Every row gives one point. The window is the flat piece filled in between its corners: a triangle in 3 columns, a solid with four corners in 4, and so on. A path goes straight from each point to the next, and from the last back to the first. List the points from which the path goes on through the window.
In the rows, zero is written as 128.

Window (3 x 3)
[[114 137 117]
 [158 125 151]
 [ 60 123 127]]
Path:
(1): [ 69 111 107]
(2): [159  97 124]
(3): [138 157 172]
(4): [ 80 149 142]
(5): [ 92 125 103]
(6): [ 99  92 123]
(7): [114 162 154]
(8): [172 153 160]
(9): [176 104 140]
(10): [119 118 129]
(11): [116 144 171]
(12): [ 84 171 128]
(13): [113 113 105]
(14): [129 104 139]
(15): [128 140 143]
(16): [ 63 143 119]
Through the window after points: 2, 6, 10, 14

Window (4 x 4)
[[152 124 154 113]
 [124 104 122 139]
 [196 165 119  68]
 [115 146 115  81]]
Path:
(1): [157 104 129 109]
(2): [146 124 140 138]
(3): [158 150 153 140]
(4): [160  87 129  93]
(5): [177 133 127  63]
(6): [184 171 118  97]
(7): [152 145 162 161]
(8): [174 107 157 113]
(9): [162 121 134  82]
(10): [155 153 147 137]
(11): [142 133 139 133]
(12): [143 105 142 106]
Through the window after points: 5, 9, 11

Window (6 x 6)
[[132 122  90 146 104  82]
 [172 153  98 134 121 154]
 [ 66  88 137 129 137 136]
 [199 148  84 154 157 105]
 [ 85 147 115 162 119 115]
 [ 94 101 169 149 118 136]]
Path:
(1): [113 141 113 125 127  85]
(2): [128  94  88 175  94 117]
(3): [123 113 116 146 127 151]
(4): [137 152 135 130 115  97]
(5): [142 157 135 141 136 109]
(6): [152  79  99 167 135 138]
(7): [118  76 106 163 106 129]
(8): [125 141 111 138 114  85]
(9): [177 184  84 116 156  65]
(10): [138 133  89 162 119 127]
(11): [ 91  97 112 203 115 129]
(12): [102 109 134 132 140 109]
Through the window after points: 1, 3, 5, 7

Window (8 x 8)
[[121  77 111 148 152 129 105 125]
 [156  98  95 151 102  99  73 115]
 [114  62 125  87 100 117 144 135]
 [ 99 187 121 132 165 217 157 118]
 [111 179 105 110 188 163  76 144]
 [140 124 125  89 171 153 171 125]
 [155 109 136 164 119 127  66 155]
 [106 135 112 128 152 128 170 146]]
Path:
(1): [ 99 117 141 135 143 147 126  98]
(2): [111 110 156  98 138 133 149 112]
(3): [143  90  79 123 125 150 177 153]
(4): [125 124  94 135 115 150 109 154]
(5): [110 122 139 126 177  94 129  98]
(6): [134 156 148 118 155 143 117 113]
(7): [125  98  81 129 144 167 136 159]
(8): [165  99  90 120 159 187 157 158]
(9): [ 98 149 141 120 122 120 111 110]
(10): [121 130 127 130 156 100  91 132]
(11): [140 115  86 103 142 166 108 148]
(12): [137 154  86 119 171 182 130 188]
Through the window after points: 6
